Each row of a before or after table is a point. The points were changed in one or more steps. Then noise was added and the rows were shuffled. The steps act on columns, c1 being the first. What was done? A step turns or swaps two columns, mirrors them in a line or flattens them onto one, adds a multiple of one to another, or multiplies or shifts one. Angles are multiples of 10 degrees, from the lower column toward the higher: turns from -170 to 170, lines from 10 to 170 but not 90. Use the fewest steps. Two steps may share a column if one is a turn and the other turns, adds or multiplies; they go together, in the order done. Otherwise the lowest column goes first.

Before (13 x 3):
0: +0.98 -0.10 +0.84
1: +0.58 -0.29 -0.30
2: +0.95 -0.37 -0.41
3: +0.36 +0.28 +0.18
4: -0.09 -0.02 +0.83
5: +0.31 -0.35 +0.59
6: +0.40 -0.54 -0.28
7: -0.28 +0.05 +0.06
8: +1.08 -0.60 +0.08
9: +0.54 -0.31 +0.02
10: +1.05 -0.27 -0.12
11: -0.10 -0.42 -0.86
12: +0.20 +0.10 +0.32
After (13 x 3):
0: +0.27 +0.13 -0.29
1: -0.25 -0.03 +0.02
2: -0.51 -0.71 -0.40
3: +0.86 +0.27 -0.20
4: +0.03 +0.56 -0.32
5: -0.01 +0.97 +0.08
6: +0.56 +0.27 -0.60
7: +0.51 -0.35 +0.12
8: +0.49 -0.72 -0.54
9: -0.27 -0.40 -0.64
10: +0.88 +0.51 -0.05
11: +0.09 -0.42 -0.02
12: +0.49 +0.37 -0.12
Steps: turn c2 and c3 by 120 degrees; add 1 times c3 to c1

Before, 8 rows:
0: -0.30 -0.50 -0.01 -0.84 +0.24 +0.26 +0.08 -0.35
1: +0.33 +0.28 +0.26 +0.15 -0.67 -0.71 -0.30 +0.08
2: +0.28 -0.25 -0.17 +0.14 -0.54 -0.26 +0.44 -0.63
3: -0.33 -0.20 +0.17 -0.73 +0.24 +0.58 +0.52 +0.37
4: -0.42 +0.64 +0.68 -0.42 -0.27 +0.41 -0.20 +0.02
5: -0.33 -0.32 +0.31 +0.09 -0.33 -0.48 +0.26 -0.26
6: -0.16 -0.03 -1.12 +0.20 -0.44 -0.94 +0.55 -0.75
7: +0.00 +0.18 +0.57 -0.50 +0.30 -0.14 +0.31 -0.34
After:
0: +0.28 +0.24 +0.10 +0.17 +0.12 -0.80 -0.41 +0.66
1: -0.02 +0.26 +0.47 -0.33 -0.38 +0.00 +0.10 -0.31
2: +0.31 -0.24 +0.04 -0.22 -0.66 -0.18 +0.47 +0.47
3: -0.47 +0.65 +0.36 +0.39 +0.02 +0.29 -0.42 +0.23
4: -0.26 -0.48 +0.03 -1.21 -0.36 +0.70 +0.05 -0.23
5: -0.34 -0.28 +0.27 -0.41 -0.23 -0.34 +0.13 +0.37
6: -0.40 -0.25 +0.24 -0.71 +0.37 +0.86 +0.44 -0.25
7: -0.08 -0.04 -0.56 -0.17 -0.74 -1.01 +0.93 +0.44
Steps: add 1 times c2 to c4; turn c4 and c6 by -20 degrees; turn c3 and c7 by -20 degrees; multiply c3 by 0.7; turn c5 and c8 by -90 degrees
